Each wall is flat, endless, passes through zero and stands at right angles to its row. A trip goes straight from one point to another. List the walls that it crosses, first one first.

Walls:
(1): [ 50 -17]
(2): [-9  6]
(3): [37 -9]
(4): [-3 11]
(5): [ -9 -10]
(6): [-33  22]
(7): [-16  14]
(8): [24 11]
(9): [-35  42]
Trips:
[ 18 -31] to [ 29 -11] => 5
[ 25 -15] to [ 15 -48] => 5, 8

Walls:
(1): [  1   7  -2   3  13  12  28 -12  20  11 -12   5]
(2): [-19  -4 -21   0 -12  -2 -26 -11  30  22  -8   9]
(3): [  9  17  19  -2  -9 -11  12   8  -2  -3  12  16]
(4): [ -7 -23  25  26 -22  19  15  11 -12   1  -9  11]
(5): [-20   2   4  -5   8  -5  20 -23  -1  37  18  -6]
(6): [ -6 -12   1  -3  15  21 -33   1   2   6  11  19]
Trips:
[ 15   1  22 -12  -5 -16 -14   4  12  13  28  -5] to [  5 -24  -6   5 -10  13   8  -6   1   1 -11  -1] => 4, 3, 1, 5, 6
[ 14  27  13 -27  31  -5   3  26  -3  -7   1  13] to [ 32  -5  13  -3 -12  -2   8  27 -21   7  28  -1] => 1, 6, 4
[ 21   6  11  14  18 -16   9   5  13   1 -18 -38] to [-22  16 -10  38   0  35  18 -15  -1   6  -6   8] => 5, 4, 2, 6
[ 19  -6  -8  14  -5  18   6   4  13  21 -18  -4] to [  3 -32  17  -4   4   2   3   2  -6  -6 -36  -5] => 2
[  5   6  25   8 -17 -15 -15   2  -8  -7   7 -19] to [ 11  -9   6  27 -25  39   1  22  16  -6   9  -2] => 6, 1
[  3  14 -36 -15   1  11  -6 -11   2  -1  -3   0] to [ 18   8  -5 -23  12  16   0  19   9  25 -10 -12] => 5
[ 27 -15 -13  -6  -8  31 -13   0  -6   5  -9   8] to [-15   6  -4  24 -10  -8 -10   9 -28   5 -22  35] => 3
[ 21  -4  17  -7   8 -21  19 -11  31   6 -28 -26] to [ 20  19   2 -16  17 -15 -13 -24   2  39   7  -7] => 2, 3, 6

Walls:
(1): [-22  -8  11 -10   7   4  15  -9 -25  -3   6  11   4 -14   0  -2  -5   2
 -26  19  27   7  -7  14  27  12 -28  -8  19   2  11 -14  30  -4 -10 -11
  13  -5 -19  -4 -15  14  -4  -6  -6  15  11 -12]
(2): [ 12 -12 -11  -7 -18 -12  16  27  -3   5   4 -15  -8  16 -25  -7  -7  -8
 -14 -24   8  10  -6 -20  19 -13  18   4   1 -10   9  -1   5  40  -6  -9
 -17   7 -11 -17   5 -10  -2 -13   9   9   8   3]
(3): [ -9 -16   1 -10  -4  -2  15  16   3  -1  19  11   2   7   2 -14   1   0
  33   4 -16 -25  -2  15 -14  18 -19 -10   1 -11  18   9 -21  14  17 -10
  20  27 -20  15 -16 -12  13  15  13  20   5 -26]
(4): [-17  19  20  21   8  -8  -2 -17 -11   4 -11  -1 -23   4   4 -18  29  31
  -1 -22  18 -13 -12 -16  23  26   8   8 -11   2   8  22   7  -5 -15   2
  11 -28 -21  -3  -2  13  -6  21  19   3  -8  -6]
(5): [  8   3 -13   0  15  11  13 -15  -8 -16   4 -23  18  -4   3  -5 -16  15
  -5  -1 -11 -21 -17 -12   8 -28  16   1   2 -11   8   9  -2   1   7  21
 -26  30 -13  10  -1 -20 -17  18  -3  16   8 -13]
(6): [ -6  14  -5   5  -3  18  11  28 -13   1  19 -18 -16   8   1  29  -3 -28
 -16  13  -9  -4  24   6 -10 -13   1 -23  -7  -4   6   8  16 -21   2 -11
  23  -2  -4  -6  -6  14  16  -2  -3  -7  -9   6]
(7): [  0  -6  -1 -11  -2   2   2  30   2   0  14   6  12 -17  16  -4  -5   4
  20   0 -15   0  23   4  24 -12  -9  21  27 -16  16 -31   9   6  -6   2
 -24  -7  -8 -14   0  -6   8  10  10  -5  -7   2]
(8): [ 13  31  33  -3 -27  -9  -8  13  -7  23  -7  -8  -4   6 -11 -10   4  16
  18   2  15  -5 -32  28   8  -3   2 -24  24 -16   0  15  37   3   4 -17
  16  13   8  -2  -4 -24  11  14  -1  16  23 -13]
Trips:
[ 20  11  -6  -5  -7  20   8  10  43  -5   3 -31   6  -3 -22  -6  -4 -26
   6  27   7  33   8 -29  25 -13  14   0  27 -18  -1  11  12  10 -17  23
  10   1 -37 -13  36  -4  13  11   5   0  28   5] to [-17 -14  18 -26  10 -20  -3  14  25  12   5  16 -23 -11   0  -9  16   4
  38  10 -12   8  27   8  12  13   5  -8   6 -16 -11  -7   4  -4   8  14
  37   9   5   3 -22  43   1   7 -22 -15  -8   1] => 5, 3, 1, 2, 4
[ -6  -6  -3 -11   3 -13   8 -14 -17 -12  -7 -12 -32  -3   6  -2  19  20
   5  25  -9   6  10   5   2  21  19 -24 -19 -20  14  26 -21 -35  -6 -17
  -4  19   1 -16  13 -10  31  14  15  17   5 -11] to [ 22  -3  -9  11 -17   0  -8  21   7 -13   1  12   6 -23  14   7  19 -10
  -7  -4 -19  21   7 -22 -10 -12  25 -32  -1 -15  18 -21  13  -6  26  -7
   1  -4 -12  22   0  -1 -15 -22 -12   0  15  -2] => 4, 2, 7, 8, 3
[-20 -11 -10  -1   5   5  22 -22   2   2  24 -21  23  22   5   8 -13 -22
 -29  -3  10 -60  -3 -13  13   2   2   3 -15 -16   7  -2 -12   0   5  16
  21 -20  16   9 -10 -20   8 -16   5  21  13  22] to [ 11  -2   6  13  15  -9   2   0   5   1  38  -5   0  -4 -27  14   5  18
  -4   4  -9  10 -23  11   7 -15  -3   7  -7   4   7  12  -5 -14  25  11
   3  -9   6  16 -19  -1  10 -24  13   9   0   6] => 2, 1, 8
[-40  22  -5 -23 -18 -20 -25 -10  -5  -6   2 -12   1  -3  -4  23  -5  17
  16   8 -15  -4  -2 -16   1  10  -3  -2   1  23   6  20  -3  11   7 -15
  -6  24  14  12 -23  14 -22  21  -5 -16 -15  -5] to [ -2 -28  -2  24  17   2  -5 -21 -11  25  43  -1   8 -16  23  -7  -3  -3
 -11 -10 -23   2  -4  14   1   2  -5  13  -3  32  24  -5   8 -13 -20  30
   3  14   1 -10   5  16  -8   8   4   9   8  24] => 8, 1, 7, 3
